Rows are points. Examples show where two turns around zero, p and q, send a point. Write where each new point lands after one turn and then the other. Backwards means that the second turn is done in reverse. Each puzzle has new turns, and all numbers are rounded.

Turn p:
[-9.3 10.4 17.1] => [-11.1   9.2  16.7]
[-0.2 37.9 -9.9] => [10.6 37.7 -0.2]
[ 24.0 -12.5   2.2] => [ 19.3 -18.6   4.2]
[-12.6  -0.1  -3.2] => [-11.0   3.9  -5.8]
[-9.9 -4.9 -8.8] => [ -8.0  -0.4 -11.6]
[  8.1 -30.8   2.7] => [  0.3 -31.8  -3.2]
Turn q:
[-11.4  -7.4 -30.5] => [ -3.3   8.0 -32.2]
[18.0 14.3 20.0] => [12.3  2.1 27.8]
[ -0.8 -20.9   5.5] => [ -1.9 -21.0  -4.9]
[-5.7 14.0  5.1] => [-7.0 10.8  9.4]
Where do these land?
q, then p: [ 0.7 -6.5 10.0] => [ -5.4 -10.3   2.6]
q, then p: [ 28.3  -3.1 -16.2] => [32.3 -5.3 -1.3]
p, then q: [ -7.7 -15.3  10.7] => [-13.9 -13.6  -5.5]
p, then q: [-25.7  27.4  11.7] => [-24.2  24.1  19.5]
q, then p: [  4.4  -2.6 -16.2] => [ 12.6   4.5 -10.5]

Turn p:
[ -2.1  -2.5 -16.7  -4.0] => [ -2.5  -2.8 -15.2  -7.7]
[-12.8 -32.6  18.0  10.4] => [-16.9 -25.8  10.4  24.5]
[  7.1 -13.9   9.8  16.9] => [ 5.6 -8.7  3.1 22.5]
[ 11.0  24.5 -10.0 -24.2] => [ 13.5  13.6  -0.2 -32.2]
[-3.2 24.5 -1.1  1.0] => [ 0.3 23.7  1.9 -7.0]
Turn q:
[-20.9  14.8  10.8  -3.0] => [-11.4  18.7  17.2   2.9]
[  0.3  -5.7  14.9 -13.9] => [ 1.2 -8.2 17.6 -8.2]
[ 27.1  21.8 -18.7 -12.1] => [ 13.6  11.5 -22.3 -29.9]
[ -2.3 -23.7 -11.3   2.0] => [ -9.7 -21.5  -9.4   7.4]
[15.8 15.2 -4.2  8.4] => [ 16.3  12.1 -12.0  -3.6]
[-20.0 -22.5   8.4  18.7] => [-10.1 -12.7   8.7  31.4]
Where do these land?
p, then q: [  8.5 -27.5  -9.3  -4.8] => [ -4.9 -27.4 -11.4   5.7]
q, then p: [ 12.2   7.5  -5.4 -17.8] => [  2.3  -7.4   2.8 -22.0]
p, then q: [ -5.1 -16.3   0.0 -21.6] => [-13.2 -21.4  10.9  -3.0]
q, then p: [-16.4  25.6  -2.2  16.8] => [-0.2 34.7 -1.6  1.5]
q, then p: [ 0.7 10.6 16.9 27.5] => [21.2 19.1  1.3 18.4]

Turn p:
[-11.5 -13.7  -4.5 -13.4] => [  5.6 -15.9 -12.3  -9.2]
[ 8.9 15.7 -9.7 20.5] => [-10.2  23.3  -0.6  14.0]
[18.9  3.6 -2.3  7.2] => [ 8.6 15.3  5.9  9.2]
[-18.4  18.5   4.7 -32.6] => [-10.0  -5.3   2.2 -40.4]
[  2.0 -24.1  11.9  18.2] => [  6.0 -17.5   4.8  26.3]
Turn q:
[ 21.7  -0.3 -10.7 -17.2] => [ 24.2   6.9  -6.1 -14.5]
[-19.1 -16.8  -9.8  -9.9] => [-17.2  -8.2  -5.6 -21.1]
[-5.3  0.2 27.3  0.4] => [-5.2 -3.9 26.1  7.0]
[-12.6   5.6 -18.5  -5.7] => [-11.6  11.1 -15.0  -9.1]
[15.4 11.2 11.8 32.4] => [ 9.9 -6.0  0.7 37.6]
Where do these land?
p, then q: [ -6.6  -4.5 -18.7 -11.3] => [  6.0   6.8 -16.6 -13.5]
p, then q backwards: [ -3.2  -7.1 -12.5 -23.5] => [ 11.1 -13.1 -18.3 -11.8]
p, then q: [-3.4 22.3 19.0 13.4] => [-22.4   3.0  21.7   8.1]
q, then p backwards: [ -7.5 -12.3 -12.2   4.6] => [-17.7  -3.8  -6.0  -3.7]
p, then q: [ 0.7 25.9 28.7  0.1] => [-14.9   4.3  35.4   0.7]
q, then p: [17.3 13.2  5.2 13.9] => [-0.9 14.6  7.0 20.8]
q, then p backwards: [  2.7 -37.6  -9.6   2.7] => [-25.1 -20.4   4.8 -21.3]
